Each point is reached from the start by the listed moves, each made once or not at all, plus a little noise. Is the number of moves made odd or even? Then give how often each move was made.

Moves:
(1): [ 72 -22   0   8   0 -12]
(2): [ 28 104   7   8 -20  -3]
(3): [ -3 -11 118   9  -5  24]
Start: [-26 -30 -11 -63   1 -16]
Points:
[  2  75  -5 -55 -17 -21] -> odd (0, 1, 0)
[ 47 -63 107 -45  -5  -5] -> even (1, 0, 1)
[-27 -32 -11 -63   1 -13] -> even (0, 0, 0)

Moves:
(1): [58  0 12 14  2 14  3  4]
(2): [ 0 83 -9  6 -8 23 11 -9]
(3): [-10   8  62  -5   3  -5  -8 -11]
(4): [-17 -10  -1  80  -5   2 -10  -8]
(5): [ -8   3 -16  -5  73  15   8  -6]
(6): [-14 -16  17  -4 -14  83   7   1]
(7): [-11   6   7   6 -14 -10  92  -7]
(8): [-12   9  22   3  -1  -3   3  66]
Start: [  1  16  -6 -24   6  29 -12  19]
Points:
[-48   1  54  42  64 121 -22  -9] -> even (0, 0, 1, 1, 1, 1, 0, 0)
[-20 112   6 -13  -7  46   2  80] -> even (0, 1, 0, 0, 0, 0, 0, 1)
[ 40  26  11 -14  80  48   1  86] -> odd (1, 0, 0, 0, 1, 0, 0, 1)

Moves:
(1): [ 50   1   4   5  -3  -3   4  -8   0  -4  -6  -8 -12  15   2   8]
(2): [ -2  51  12   2   6  -2   1  28  -6 -12  -7   7   7  -2  -1  14]
(3): [ -1 -10  39   7   7  12 -11   2   3  11   5   5  -6   6   6  -6]
(4): [-5  1 -8 37 -7  4 -2 -4  8 -3 -8  7  9 -4  8 -6]
(5): [ 3 -8 -2  5 50 13  3 -5  0 -4  3 13  1  4  7  1]
(6): [ 17   0 -14  -6 -10  72   6  -2   1  16   8  -3  -5   7 -13 -13]
(7): [-13 -10   6  16   8  -3  74  -5  -6  -4  -2   5 -17  -2  -9  -8]
(8): [ 13 -44 -20   2  10  -2  14  61  -7   3 -10   2 -11   3   0  15]
(9): [  3   2   1 -11 -11   8   5  11  52  -2  -9  11  -3  -2   1  12]
(10): [  2   9 -16   8   2  -6   3   2  -3  39   6  -5   1   7   0   3]
(11): [ -6   8  -6   6  -2  -4  15  14   9 -17  58  17   8  19  12  -3]
(12): [  8  -5   1 -14  -9  -6   1  -3  -4   4 -10  42   3  -2   9   2]
(13): [ 11 -21  17  -6   0 -18  13   5  -9   2 -12  -8  72  16  -9  -5]
(14): [ -5   7  -7   5   8   0 -10  12   2  -9  -8   0  -6  49   0  -9]
Start: [-50  27  14   6  -3 -37  -1  19 -12  -8  17   5   1  24  16  -9]
Points:
[-47  61  52  35  71 -39  14  78 -16   1  61  33  75 121  33 -11] -> odd (0, 1, 1, 0, 1, 0, 0, 0, 0, 1, 1, 0, 1, 1)
[-34 -66  56  20  62 -27  96  88  18  -3  -5  31  40  49   9   0] -> even (0, 0, 1, 0, 1, 0, 1, 1, 1, 0, 0, 0, 1, 0)
[-26 -30   5  -3  -6 -54  41 110  33 -19  42  24  66  60  22   8] -> even (0, 0, 0, 0, 0, 0, 0, 1, 1, 0, 1, 0, 1, 0)
[ -1  -2  32  18  47 -43  88  29  30 -32 -18  18  34 104  11  -8] -> even (1, 0, 0, 0, 1, 0, 1, 0, 1, 0, 0, 0, 1, 1)

Moves:
(1): [42 -4 -3 -4  4 -9  3  2  6  0  3 -3 -4  4  5  4  6 -1  3 -1 -3 -2 -1  0
 -1]
(2): [  1  55   1  -6  -4   1   3  -1   0   7   5  -6  -4  -1  -5   3   6 -13
  -3   1  -4   4   3   2   3]
(3): [  5   0  59  -6  -3   8   4   2  -3   4  -3 -15  -2   5  10   8   4  14
  -8   2  -2  -2   4   3   4]
(4): [ 1  3  6 42  3  3  4  5 -6  1 -2 -7 -2 -4 -3  2 -3  8 -5  5 -8  0 -1  3
  7]
(5): [-6 -2  5  0 63 -3  3 -2  7 -3  9  2  1 -1  5 -7  0 -6 -7  1 -8 -7  2 -7
  4]
(6): [ 11   2 -10  -6   5  53 -14  11  -1   0  -5   4  -4  -8   5   6  -1  -1
 -13  -7  -2  -5   4  -1   1]
(7): [ 0 -3  0 -3  3  8 40  8  4  2 -3  1  5  1 -4 -8  0 -2  2  0  4  0  0  1
  0]
(8): [ -2   4   3  -7   2 -11  -5  54   6  -2   3  -2  13  -2  -7  -5  -4  -2
   1   3   3   6   2  -4  10]
(9): [ -5  -1  -2   5 -12   6  -4 -15  55  -4   6   9   4  -1  -3  -2  -2  -6
   1  -3  -4   3  -5   0   2]
(10): [-1  0  3  3  0 -4 -2  4  1 41  4  6  3  6  2  2 -1 -1 -5  0 -1  1  2 -4
  4]
(11): [ -1  -6   1  -1 -16   9  -1   3  -4  -4  68  -4   0   4   3   0  -5  -9
  -3   3   6   9   7  -3   4]
(12): [  1  13   6   4  -3  -4  -1   3  -8 -12  -2  58 -10   2  -1  -8   6  -1
  -4  -7   7   4  -5   3  -6]
(13): [ 3  7 -3  6  1  3 -9 -8 -8  1  2  4 44 -1  2 -3 -3  6  0 -4  1  3 -3 -2
  0]
(14): [-6  3 -6  7 -1  2 -4  1 -1 -3  1  0  3 62  1  2  1 -3 -2  7 10 -2  0  1
  1]
(15): [-6  6 -5  6 -4  0  4  3  4 -4 -2  0 -2 -2 45  4  2  0 10 -5  1  0 -6 -6
 -2]
(16): [ -4  -6   1  -3   3  -5   8   3   0  -5   2   6   4   3  -9  64  -7   9
   0  -2   4  -4  -4 -15   2]
(17): [-4 -5 -1  2 -1  1 -4  0  2  4  3  0  1  4 -6  1 41  1  7 -8 -4  6  4 -5
  5]
(18): [ 0  6 -8 -3  2  1  1 -2  3  3  8  0 -5  3  2 -3 -4 35 -7  1  5  7  0  3
  0]
(19): [ 1  2  4  3  5  6 -2 -1 -1  3  4  5 -5  6 -7  0 -4  4 35 -5  2 -3 -6 -2
 -1]
(20): [ 2  3 -2 -7 -1  4 -1 -1 -2  4  4  6 10  1  4  3  7  4  9 55 -4 -7 -1 12
  3]
(21): [ -1   2   0  11   5   1   0  -1  12   3  -4  -2   6  -7   0   1   3 -10
  -6   4  55   7  -4   2   2]
(22): [ -2  -4   3  -3  13   6   4   2  -6   0  -4   0   0  -2   1   4  -7  -3
   6   7 -10  61  -1   3   0]
(23): [ 6 -5 -2 -3 -1 -5  2 -2  3 -6 -5  4  5 -1  3  8 -4  2  9  4  4  2 56 11
 -2]
(24): [ -3  -3  -1   0   2   5   0   3   0  -2   2  -4   4  -6   7   5   4 -10
   5 -14  -4  -4 -14  55   3]
Start: [ 17   7 -23  -3 -22  14   7  23   9 -22  24 -47 -10   5  -6  -7  12 -16
 -33   1 -15  -5  21  -3  -3]
Points:
[ 56  77  21 -12 -11  20  45  90  13  12  45   5  36  86  36   7  60  11
  19 -23 -10  72  59  55  19] -> even (1, 1, 1, 0, 0, 0, 1, 1, 0, 1, 0, 1, 1, 1, 1, 0, 1, 1, 1, 0, 0, 1, 1, 1)
[ 30  63  26  20   4  89  40 103  23  -3  20 -71   8  -5 -10  15  36   7
 -13 -13  28  73  68  72  30] -> odd (0, 1, 1, 1, 0, 1, 1, 1, 0, 0, 0, 0, 0, 0, 0, 0, 1, 1, 1, 0, 1, 1, 1, 1)
[ 68  24  33  30 -30  20  10  11  47 -28  41  17  31  19  -7  63   9  58
   0  48 -19  -7  55  14   8] -> odd (1, 0, 1, 1, 0, 0, 0, 0, 1, 0, 0, 1, 1, 0, 0, 1, 0, 1, 1, 1, 0, 0, 1, 0)
[  6  16 -25  -8  48  13  42  83  28 -20  49 -41   4  72 -17 -27   1  12
 -11   6  -2  -6  20 -13  17] -> even (0, 0, 0, 0, 1, 0, 1, 1, 0, 0, 0, 0, 0, 1, 0, 0, 0, 1, 1, 0, 0, 0, 0, 0)
[ 14  60  44  13  36  37  53  71  57  20 121 -38  63  24 -10  54 -17  23
  -8  69 -21  72  77  -5  40] -> even (0, 1, 1, 1, 1, 0, 1, 1, 1, 1, 1, 0, 1, 0, 0, 1, 0, 1, 1, 1, 0, 1, 1, 0)

Moves:
(1): [ 63 -16  11  -8   1   1  15   5 -12  -5   3 -18  11 -15   1  -2  12  12
   8   0   4   0   7   1  10  -9]
(2): [ 3 46 -2  7 14 -8  7  0  6  2 -6 -4  7  5 -7  3 -3  1 13  9  0 -4 -3 -1
 -2  1]
(3): [-11   4  39  -5  -7  -6   4  24  -9   4   2  -4  -6   1  -4  -7   5  16
   2   1  -6   5   0   5  -4   3]
(4): [  8   3  -4  63   0   6   1  23   1  -5  11  19   4 -14  10  -9  -7   5
  -8  -6   6 -11   0   5  -7  13]
(5): [ -7 -23  13   2  62   2  -1   5  -7 -18   5  -8  -2  -2   6  12  -7   4
  -2   1  -6   3  -4  -1  -4   9]
(6): [ -8   4  14 -13   7  60  -6  -6  -3  12  -3   0   7  -7  -6 -16   2  -1
  -7   3   6 -14  13  -4 -12  -5]
(7): [-22  -6  -6  -2   3  14  57  -3  19  -3   8  -2  -7  -9   3  -1   7   3
 -19  -6   6  -5   3  -5  -1   6]
(8): [  0  -2 -24 -10   2   7  -4  37  -2   8  -5  -7  -3   4 -11  -7   4   2
  -3   4  11  -3  -8   3   9   0]
(9): [ -4  -4   0   0 -14   6 -17   0  53 -26   4 -11   3  15  14  11  -7  -5
  -6  14   7  10  -9   7  -9  -2]
(10): [  0 -19   1  11  17 -10  -4  -6  20  52   1 -16 -23  -1  14   8   7  -3
  12   1  -7  -1   5  14   0  -2]
(11): [ 5  6  1 -8 -2 10 -1  5 -6  5 52  8  7 -3  5 16  5 -1  7 -9 -8  3 -5 -3
  6  7]
(12): [17 -5 13 -6  8 -9  2  9 14  9 -5 55  6 11 -9  0  2 -7  9 -4  4 -5  9 11
  2 -4]
(13): [-13 -21  -1  -4   0  -2  12   4   6  33   1  -6  65   1   5   5  -3  15
 -11  17  11   9  16 -10   0  -9]
(14): [  9  -6   0  10  -5   6   1  -2  -6   4   0 -10   9  40   6   4   1  11
  -5  -9   4  -8   0   2   5  10]
(15): [  1  13   1  -8   2  -5  -6  10  -7  -7 -11  -1   4   0  56   7  12  11
  -2   0  17  -5  12   5   5   0]
(16): [ -8   3  -2   8 -15  17   0   1 -13  -7  -9   6 -10 -14 -14  59  -4   0
   4   9  -6 -26  -5   1   1  -6]
(17): [ -7  -1  -2   5   2   2  -7  -6   8 -10  -1  -1  16  -9 -11   6  56   7
   2   0   5   3  -8   1  -5  -1]
(18): [ 4  2 -8 -1  6  6 -4 -6 13 -5 -4  9 -6 -5 -3 -6 -6 47 11 -7 10 24  1 -4
  0 -2]
(19): [-22 -12  -4   8  -8   8  10   2   5  -9  -4  -1   1  16   2   1  -4 -13
  36  -7  -2  -4  10   0   3 -15]
(20): [  0  -6  -4   4  -1 -10   3  -7  -5   3  17   6  -5   4   2  -8   6  11
   2  44   4 -14   0   1  -1   3]
(21): [  2  -1  10   3   2  -7  -2   0  -4   2   9   0  -7   2  -6   3   0  -9
   6  -3  45   5 -14  -1  -1  -9]
(22): [  9   3  -1   5  -2   5   7   3  -3   3  -3   4  -7  14   3   7   8 -13
   0  11  -8  33   1  -4   4   9]
(23): [  4  10   2   2   0  -5  -3  -2   1 -12  13   1 -11   0 -19  15   1  -2
  -9  -1  10   0  55   8   5   5]
(24): [-10   5   0   1   3   4  -2 -22 -12   5   3 -12  19   5  -8  -4 -11   0
  -7  -1   1  14  -7  65 -13 -10]
Start: [ 28  -9  16 -30 -18  30 -18 -18   8 -26  34   8 -24  -6   2 -21 -15  29
   8  11 -29   6  -3  12 -21  -4]
Points:
[  6 -18   3  16  82 100  41  30  61  -1  51  70  59 -29 -16 -43  37 115
  -3  67  27 -11  18   8 -43   8] -> odd (0, 1, 0, 1, 1, 1, 1, 1, 0, 0, 0, 1, 1, 0, 0, 0, 1, 1, 0, 1, 0, 0, 0, 0)
[ 44  -6  58 -25  82  86 -41  -9  91  19  89  29  45  55  53  53  53  83
  27  35  66  58  64  30 -29   5] -> odd (0, 1, 0, 0, 1, 1, 0, 0, 1, 1, 1, 1, 1, 1, 1, 0, 1, 1, 0, 0, 1, 1, 1, 0)
[ 92   5  26  33  23  96 -18  21  20  51  30  25  65  -2   0  44  45 118
  22  25  95 -14  70 105 -25 -30] -> even (1, 1, 0, 1, 0, 1, 0, 1, 0, 1, 0, 1, 1, 1, 1, 1, 1, 1, 0, 0, 1, 0, 1, 1)
[ 49 -40  48 -44   1  49  53  40  26  27  73  12  -5   9  41   2  86  45
  54  -1  -9  42  17 103  -4 -20] -> even (1, 0, 1, 0, 0, 0, 1, 1, 0, 1, 1, 1, 0, 0, 1, 0, 1, 0, 1, 0, 0, 1, 0, 1)
[  5   7  65 -11 -16  93 -36 -18  68  31 106 -12  21  24 -23  70  40 117
  28  79  49   0  44  28 -38 -10] -> even (0, 1, 1, 0, 0, 1, 0, 0, 1, 1, 1, 0, 1, 1, 0, 1, 1, 1, 0, 1, 1, 0, 1, 0)
[  7 -31   8   7 -42  43 -24 -25  65 -23  54  -2 -78  27   6  70  -7   5
  46  79 -29   5  54  38 -16 -16] -> odd (0, 0, 0, 0, 0, 0, 0, 0, 1, 1, 0, 0, 0, 0, 0, 1, 0, 0, 1, 1, 0, 1, 1, 0)
[ 79  16  12 -47  44  97  35  -4  51  34  11  15   0 -11  23 -26  72  89
  27  20  22  42  24  94 -26 -21] -> even (1, 1, 0, 0, 0, 1, 1, 1, 0, 1, 0, 1, 0, 0, 1, 0, 1, 1, 0, 0, 0, 1, 0, 1)
[-22 -36  57  18  53 121  21  75  27  -6  87  59 -41 -31  24  62  60  50
  34  -5   2 -54  76  53 -24   8] -> even (0, 0, 1, 1, 1, 1, 1, 1, 0, 1, 1, 1, 0, 0, 1, 1, 1, 0, 1, 0, 0, 0, 1, 0)
[  2 -52  53 -39  76  30  33  28  35  43 115  36  17   8  26  27  68 114
   7  58  63  71  55  97 -18   3] -> even (0, 0, 1, 0, 1, 0, 1, 1, 0, 1, 1, 1, 1, 0, 1, 0, 1, 1, 0, 1, 1, 1, 1, 1)
[ 70  24  69 -32  -8 116 -22 -20  45  13  72 -29 -20  -9  -2  47 -12  80
  43  40 -34  55  -7  88 -41 -21] -> odd (1, 1, 1, 0, 0, 1, 0, 0, 1, 1, 1, 0, 0, 0, 0, 1, 0, 1, 0, 0, 0, 1, 0, 1)

Moves:
(1): [ 11  -8  16  17   7   3 -16   1 -15  10  16   1   0 -17  20 -14  11   2
   9   8  -6 -16  17 -15 -12  -1  -8]
(2): [ -1 -35  -2  19 -11  -2  -8 -21 -12   5   2  34  -9  18  29  16  11   1
  30   3   9   3  11 -11   7  -9  -2]
(3): [  0   3   1  26 -14  26   5  -9 -13  -4 -26 -38  -3 -45  -9  20 -32  -6
 -14  -8 -11  10   6 -28  17  -3   0]
(4): [ -4  -2   9   4  -3   7  -1 -38   7 -16  -2  -6  28 -21   8  -2 -11   5
   3 -12   8 -12 -17   4   1   0 -16]
(5): [ 34 -28 -21  29  22 -25   0  -4   8   6   2   3  -4  -8 -14   7   6   0
 -11  -9 -37  20 -21 -10  -4 -13  12]
(6): [  8   4  18   8  17  -6  13  -7   4  17  -1  12   9  -7 -20  12   9  14
   5  15  10 -10   1   6  -8  12  11]
(7): [ -6  19  36   9  -4 -14   3  10  21  10 -52   0  15  10   0 -20  37 -17
  34  12  -9  42  -6   3   1   3 -24]
(8): [ 10   3  -4   9   1 -10   3  -2 -15  -8  -3  -6  -9 -30   2   9   5   2
  18   9  16  -3   8  19  -2  -5   2]
(9): [ -6  12  -7  -9   7 -15  -8 -17   3  33  -9 -13  13  10  -7   2  16  -6
  -9 -27  15 -10 -14 -10  21 -24   1]
(10): [-11  31 -22  15  -6 -18 -30  -3  17 -14  -8  10  20 -14   3  -2  27 -12
 -17 -11  10  18  17  -7 -16   6  -3]
(11): [ 10   2 -13 -12  24  24   3 -20  36 -30   1  -6  26   7  -7   4   4  -9
  -4  -2   5 -19  23  -4  17 -15  31]
(12): [ -6   7 -15   4 -16 -20  13  15 -11 -27  -7  11  23  11 -19   2   5  23
   4  -5   1 -21  -1  -4   4   5   9]
(13): [ 25  16 -32 -18 -19   9   3   2  -9  15  -1   6  -1  10  -7   0  13   5
   9  -8   5 -10 -10  -9  -2 -11 -20]
(14): [  9 -12  -9 -15 -10 -28 -26 -20  -6   5  -8   7  -3  10  -1 -12 -41  -9
  11   1 -13 -11  30  13  -4   2  -8]
(15): [  7  -2   7  11   5  14 -12   8  13  15  11   5   0   8  -3 -23  18  13
   5   9   8  34   7   8   8  -8   6]
(16): [-12 -18 -13  -8  13  15  -9  56  35  27  10  10   2 -11 -11   5  -3  -5
  23 -12   6  30 -18  -1   4 -20 -21]
(17): [ 20  13   0 -14   1  -8  19  -3   6  21  37   0  -7  12  -5   7   0  16
   5  -1   3  23  13 -17  21  17 -16]
(18): [  5   1  16 -26 -20  -4 -18  -9   6 -12  14  -8   3  -8 -31   2  12 -10
   8  -4 -12   4 -17 -29   4  -4  -1]
(19): [ -3   5 -19  15 -27  16   5 -15  22 -32  10  -7  23  13 -14  16  -9 -24
  -1 -10 -25 -23 -24  19  15  -9 -45]
(20): [-23  19  -3 -13 -17  -6   4  -1 -11  28  22  -6  55 -24  34  15   4 -11
 -13   0 -12  23 -19   7   2 -18   5]
(21): [  8 -19  -6  -5  12  13  -5  10 -34 -11  -5  -6   6  -5 -13  -3   9 -15
   1  22  14  -2   5  -8   2  -6  -2]
(22): [ -5   9   4  -3  -2   5 -14  -3 -22  -5 -12  16   0   5   9  15   7   9
 -17 -14 -12  -6   0  -2  35   3 -12]
(23): [ -3   2  16   3  -2  -9  13  21  12  -1  16  25   1 -12   4 -10  -1 -20
  -6 -20  11 -11  -8  -6   3   8   8]
(24): [ -4 -21 -19  -5 -18  -4  13  11  15  -2   3 -16   9 -23  27 -12  17  -3
  29 -29  -4  23  16  22  27  34  24]
Start: [ -8 -32  -1  -3  10 -27  23  12  11  22 -33   4  -4  30  31 -14 -22   9
   1  36  16   6  -7  -1  -9 -25  -4]
Points:
[  25  -35  -52   71  -25 -101  -51  -32   15  -13  -94   -1  114  -22
   35  -53   75  -23   64  -18  -14   40   15   31   74  -36  -70] -> even (1, 0, 0, 1, 1, 0, 1, 1, 1, 1, 0, 1, 0, 1, 1, 0, 0, 0, 1, 0, 1, 1, 0, 1)
[  -4  -57  -89   41   -4 -121  -48   25   31   95  -19   57   86    3
   45   10   28    2   41   -3   16   87   -5    4   11 -110   -7] -> even (0, 1, 0, 0, 1, 0, 0, 1, 1, 1, 0, 1, 0, 1, 1, 1, 0, 0, 0, 1, 0, 0, 0, 0)
[ 28 -84 -45  52 -11 -78  15  39  73   4 -17  56  82 -28  -1  -6 -24  17
  68 -38  -7  20 -33  68  72 -18 -36] -> even (0, 0, 0, 1, 1, 1, 0, 1, 0, 0, 0, 1, 0, 1, 1, 1, 0, 0, 1, 0, 0, 1, 1, 1)
